Rows are points. Each table stands for the endless flat space through its points: a line for two points, a plane for three, and so on. Write the one point that lies in both, or say that there is none.
(in the rows, 128 means zero)

First:
104 134 153
114 129 148
Second:
109 128 139
111 128 147
They share: no point

First, 2 rows:
141 104 146 129
127 106 144 115
Second, 3 rows:
151 101 146 151
138 97 141 124
137 85 132 157
They share: 148 103 147 136

First:
139 150 119 147 106 128
161 128 137 123 82 138
160 131 140 121 80 139
Second, 2 rows:
139 129 126 157 99 143
151 153 110 145 103 119
They share: no point

First (5 x 8):
123 117 126 117 103 101 119 108
129 115 128 118 115 115 138 128
146 120 150 104 112 150 158 169
141 112 160 93 81 122 113 125
157 110 129 113 155 122 128 109
Second:
117 120 123 129 123 143 106 101
131 122 129 113 117 129 118 115
They share: no point

First (6 x 9):
130 155 86 135 71 128 101 123 155
142 138 107 134 75 123 111 121 146
176 136 176 117 133 107 133 135 156
157 157 134 105 128 136 124 150 161
150 162 125 126 103 114 111 129 166
150 132 123 131 68 115 128 130 150
Second (3 x 9):
148 153 115 137 84 131 111 129 138
160 143 127 103 104 125 120 142 135
153 151 107 125 101 148 105 103 166
They share: 156 147 119 115 100 133 114 128 145

First (2 x 11):
135 132 151 141 142 131 115 117 113 122 150
140 137 116 136 122 171 150 117 113 152 135
Second:
118 131 115 117 128 152 94 135 143 105 118
183 112 168 171 136 149 134 61 90 157 129
89 168 88 107 124 181 96 117 82 133 127
100 155 99 97 115 162 93 145 137 119 130
188 131 164 133 111 159 176 126 129 189 146
192 105 156 125 110 167 137 126 127 159 114
166 149 171 159 122 168 134 75 99 173 136
They share: no point

First (4 x 12):
118 150 99 118 116 135 143 106 107 168 76 103
113 155 91 109 109 126 105 121 114 141 107 105
102 148 110 94 114 162 118 112 139 153 93 89
100 144 112 106 110 146 118 114 133 143 107 101
Second, 7 rows:
146 121 100 90 68 112 128 122 83 108 75 96
112 144 84 139 115 115 126 120 123 172 78 114
160 157 78 88 88 92 128 152 71 156 111 106
153 155 75 149 118 81 137 157 111 139 70 115
131 150 155 93 120 100 148 126 100 122 107 151
142 144 84 76 73 107 125 132 75 158 100 113
95 142 95 112 79 129 142 103 111 142 82 145
They share: 109 144 106 124 110 125 133 111 112 149 101 113

First:
132 165 114 128 115 133 131 147 113 137 141 96 165 118
113 182 101 136 108 139 140 143 131 118 145 105 170 121
134 157 124 161 110 146 181 135 148 118 157 130 128 153
127 172 119 139 110 141 147 136 129 122 151 103 151 132
141 140 157 98 87 156 141 112 114 129 175 117 132 145
Second (5 x 14):
140 129 120 141 101 173 168 94 123 101 121 153 160 136
122 142 111 126 87 170 175 120 138 106 137 142 170 150
122 136 120 147 108 149 163 141 150 115 149 118 149 138
136 177 120 85 75 152 174 141 100 133 142 123 207 128
110 160 111 120 95 144 145 158 146 132 169 102 146 158
They share: 136 155 126 126 108 140 142 138 118 134 151 108 151 130

First (7 x 18):
165 77 98 89 140 134 129 103 112 156 149 138 145 121 148 123 132 96
142 123 151 144 194 121 179 91 76 173 199 103 178 179 152 116 118 165
167 68 104 120 171 157 118 109 117 165 175 118 150 150 173 82 109 97
154 102 101 178 171 169 137 155 120 112 151 160 133 138 151 110 129 104
174 105 113 130 171 142 160 127 91 149 167 158 152 116 130 155 145 141
145 91 104 101 152 136 116 91 118 149 163 102 158 149 165 93 107 87
100 113 110 146 177 132 126 84 129 138 149 66 198 169 170 96 134 84
Second:
136 104 122 121 138 168 163 112 112 128 151 169 148 187 158 88 120 147
133 97 84 144 145 124 158 99 126 179 139 124 132 175 116 146 147 112
136 104 119 125 162 87 116 119 94 128 161 93 161 128 154 104 122 84
143 103 103 118 169 119 147 118 100 159 149 122 131 156 126 120 137 105
137 79 105 158 137 132 169 80 134 162 123 119 167 187 139 140 136 111
135 119 111 110 180 113 135 136 94 143 161 127 121 132 140 97 139 97
They share: no point
